Every row gives one point. The points of each table are mixes of a few directions, plus a little noise. Count the directions of each table, and those that both share. Where both have some left over, give the other angles between the two spaces (their principal angles), to ten degrees, smallest first.
In the rows, 128 means zero.

First (6 x 2):
[[143 116]
 [146 114]
 [135 123]
 [138 120]
 [171  94]
 [ 35 201]]
Second:
[[108 144]
 [204  68]
 [ 83 163]
 [145 114]
 [ 99 150]]
Directions: first 1, second 1, shared 1

First, 5 rows:
[[110 143 162  69]
 [135 119 119  69]
 [129 125 125  93]
 [164 113 166 226]
 [103 139  68 183]]
Second:
[[ 81 157 122  82]
 [228  65 139 227]
 [128 128 128 128]
 [109 140 126 109]
 [172 100 134 172]
 [ 93 150 124  93]
 [ 85 155 123  86]]
Directions: first 3, second 1, shared 1

First, 9 rows:
[[163 103 125 150 136 115 124 121]
 [126 130 128 126 127 129 128 128]
 [ 98 149 131 110 120 140 131 134]
 [210  71 121 178 149  96 119 113]
 [249  45 118 202 157  82 114 106]
 [ 68 169 134  92 113 151 135 140]
 [ 82 160 132  99 116 145 132 136]
 [116 136 129 120 125 133 129 130]
 [ 40 188 135  75 107 161 138 144]]
Second, 7 rows:
[[143 115 132 117 124 125 130 116]
 [ 80 171 116 164 139 137 122 166]
 [ 90 162 119 156 137 135 123 157]
 [239  28 156  45 102 107 142  41]
 [ 92 160 119 155 136 135 124 156]
 [ 95 158 120 153 136 134 124 154]
 [157 102 135 107 121 123 132 105]]
Directions: first 1, second 1, shared 0; angles 60

First (9 x 11):
[[146 192  77 181 116 110 117  66 182  71  65]
 [121 121 124 131 125 128 117 125 129 129 115]
 [145 158 101 155 106 117 132 100 163  97  97]
 [137 105 156  98 126 137 159 165 107 152 178]
 [122 108 141 114 129 133 130 146 113 144 143]
 [133 146 166  96 194 141 155 150  84 147 212]
 [ 83  74 133 120 129 133  76 139 104 156  94]
 [165 149  93 160  58 112 154 107 189  91  84]
 [101  98 159  98 170 141 113 155  81 163 164]]
Second (11 x 11):
[[111 113 160  98 174 141 126 153  84 157 177]
 [ 86  90 208  54 243 159 122 189  18 200 249]
 [142 141 101 153  90 118 130 108 165 104  88]
 [108 110 166  92 183 143 125 157  76 162 186]
 [138 137 109 146 101 121 129 114 154 111 100]
 [137 136 111 143 104 122 129 115 151 113 103]
 [133 132 118 137 114 124 129 121 141 119 113]
 [139 138 107 148  98 120 129 112 157 109  97]
 [137 136 111 143 104 121 129 115 151 113 103]
 [141 140 103 152  91 118 130 109 163 105  90]
 [136 135 112 143 105 122 129 116 150 114 104]]
Directions: first 3, second 1, shared 1

First:
[[113  74 187 238  91 181  94 141  19 129  79 105 141  51]
 [121 157 105 179 145 121 151  92 144  79 104 145  77 103]
 [121 157 105 183 146 124 152  89 141  76 101 146  75 101]
 [131  91 160 100 105 144 100 164  94 174 142 108 178 136]
 [129 123 129 129 125 130 126 131 123 131 128 127 131 127]
 [119 167  97 200 152 120 159  79 147  61  94 151  59  93]
 [144  92 152  17 107 126  97 186 129 209 180 105 210 186]
 [142 184  67  33 168  75 164 110 235 116 172 151 107 198]
 [127  87 167 129 100 152  98 160  78 167 128 109 171 119]
 [137 143 108  71 140 107 138 130 170 137 153 134 133 166]]
Second:
[[127 129 127 129 127 129 128 130 129 128 129 127 128 129]
 [190  59 154  54 231  50 158  13  25 140  44 157 142 134]
 [ 80 179 108 182  52 186 105 214 204 118 190 106 118 124]
 [125 132 127 132 122 133 127 134 133 128 132 126 128 127]
 [ 92 166 113 171  70 172 111 193 185 120 175 112 120 125]
 [176  77 148  72 205  69 151  41  51 136  65 150 137 132]
 [ 97 162 115 164  78 167 114 185 179 122 170 113 121 125]
 [139 116 133 115 147 114 133 106 109 130 112 134 131 129]
 [159  95 140  92 177  90 143  72  79 133  88 142 135 131]
 [ 93 167 114 169  71 172 111 192 186 121 174 112 120 126]]
Directions: first 2, second 1, shared 0; angles 90

First, 10 rows:
[[101  99  99 129 151 123 148  88 169  98 146 144 148 154 107 147 142 118
  124 196]
 [196 148  91 136 113 144 111 144  20 128 115 122  80  95 159 119 159 169
  100  71]
 [162 151 132  98 124 129 109 184  77 148 142  59 107 130 194 110 157 113
  149 109]
 [105 120 122 148 132 118 126 104 106 100 120 156 139 129 103 141  57 125
  135 155]
 [ 97 128 171 122 124 124 134 134 201 151 125 132 150 135 110 123 119 111
  141 121]
 [ 71 101 153 148 133 125 155  76 247 126 119 194 167 137  52 143 112 127
  115 150]
 [172 158 114  99 126 123  95 193   7 129 144  41  98 130 217 111 121 109
  162 123]
 [115 125 151 142 119 133 137 112 179 143 112 166 137 116  90 128 127 141
  112  99]
 [164 134  93 117 133 132 119 144  62 118 141  93 104 129 170 126 160 132
  126 134]
 [ 97 116 153 141 126 130 145 100 212 138 117 174 150 126  77 133 126 134
  114 121]]
Second, 8 rows:
[[126 136 200 126 131 102 110 111 150 115 160 102 126 100 100 118 127  85
  177 156]
 [204 142  59 120 134 157 104 170   8 114 117  47  80 137 226 116 172 158
  110 144]
 [123 129 114 118 118 129 140 144 129 152 126 151 132 131 130 130 135 139
  112  82]
 [100 112  90 138 132 143 150 117 162 126 102 162 153 157 126 137  98 154
   92 145]
 [145 127 215 153 133  88  92  65 104  82 170 137  93  59  31 145 144  74
  201 149]
 [116 124 163 145 123 144 109 140 176 147  87 118 118 132 103 137 130 118
  154 119]
 [ 91 115  64 101 134 123 160 146 124 139 143 156 159 173 156 140 111 129
  106 119]
 [117 135 120 121 119 140 157 130 175 149 121 153 162 134 151 101 106 166
   71 110]]
Directions: first 4, second 6, shared 3; angles 80

First (8 x 32):
[[208 115 119 122 164 139 200 133 130 166 149 164 159 169 161  70 113 160
   59 145 151 178 179 139 109  99 161 142 180  93 105 159]
 [ 57 140 136 133  97 118  64 124 125  95 109  96 101  91  99 180 141  99
  189 113 107  84  83 119 145 153  98 116  81 159 148 100]
 [249 108 115 118 182 145 237 136 132 185 159 182 175 191 177  41 107 177
   23 153 163 204 205 144 100  84 179 148 208  75  94 175]
 [ 65 138 135 133 100 119  72 124 126  98 111 100 104  95 103 174 140 102
  182 115 110  89  88 119 143 151 102 117  87 156 146 103]
 [103 132 130 130 117 125 105 126 127 116 122 117 118 115 118 146 133 117
  149 123 121 113 112 125 134 137 117 124 111 138 135 118]
 [140 126 127 127 133 130 139 129 128 134 132 134 133 134 133 119 126 133
  118 130 132 135 136 129 125 124 133 130 136 123 124 133]
 [ 32 143 138 136  86 114  42 122 124  83 103  85  90  78  90 197 146  89
  211 108 100  68  67 115 150 163  88 112  65 170 155  91]
 [170 121 123 125 146 134 165 130 129 147 139 147 144 150 145  98 121 145
   92 137 140 154 154 134 119 113 146 135 155 110 116 144]]
Second, 11 rows:
[[ 74 141 143 137 106 109  79 143 123  98 113 100 108 118 105 170 147  97
  182 128 117 109  98 123 130 147 105 100  88 159 150 116]
 [100 144 149 140 116 104  97 160 119 103 118 108 115 144 113 156 152  98
  168 143 131 136 118 129 117 139 114  85  98 157 150 132]
 [138 100  80  99 134 185 150  36 149 165 141 154 135  47 140  99  75 186
   70  73 104  64 112 117 173 119 138 233 165  78  87  90]
 [ 71 154 166 149 103  84  68 186 113  81 106  87 104 154 100 183 171  70
  209 154 129 137 106 127 112 151 101  52  69 183 169 134]
 [ 80 156 171 153 106  75  73 200 110  79 106  89 107 174 101 181 179  66
  209 166 136 156 117 131 101 147 104  35  72 186 174 143]
 [216 124 137 130 168 119 201 170 124 158 147 160 160 206 159  72 131 142
   71 168 164 208 191 145  89  99 163 102 174 107 116 178]
 [ 76 137 135 132 107 119  82 127 126 103 115 106 108 104 107 165 137 107
  173 119 114  99  97 121 138 146 106 117  94 151 142 110]
 [171 110 103 113 148 160 172  90 137 162 143 158 146 113 149  89  96 167
   71 113 128 124 145 129 138 111 149 179 170  90  99 126]
 [159 121 121 124 141 138 158 121 132 145 137 143 140 137 142 102 119 145
   96 128 134 140 145 131 125 116 142 143 151 110 115 136]
 [129 112  94 109 128 167 140  67 142 151 138 144 131  71 137 112  93 164
   92  87 110  82 116 122 159 124 133 200 152  95  98 100]
 [189 112 110 117 156 150 188 111 134 165 146 162 153 141 156  78 103 167
   63 128 139 150 163 134 125 104 156 162 177  91 102 142]]
Directions: first 1, second 2, shared 1
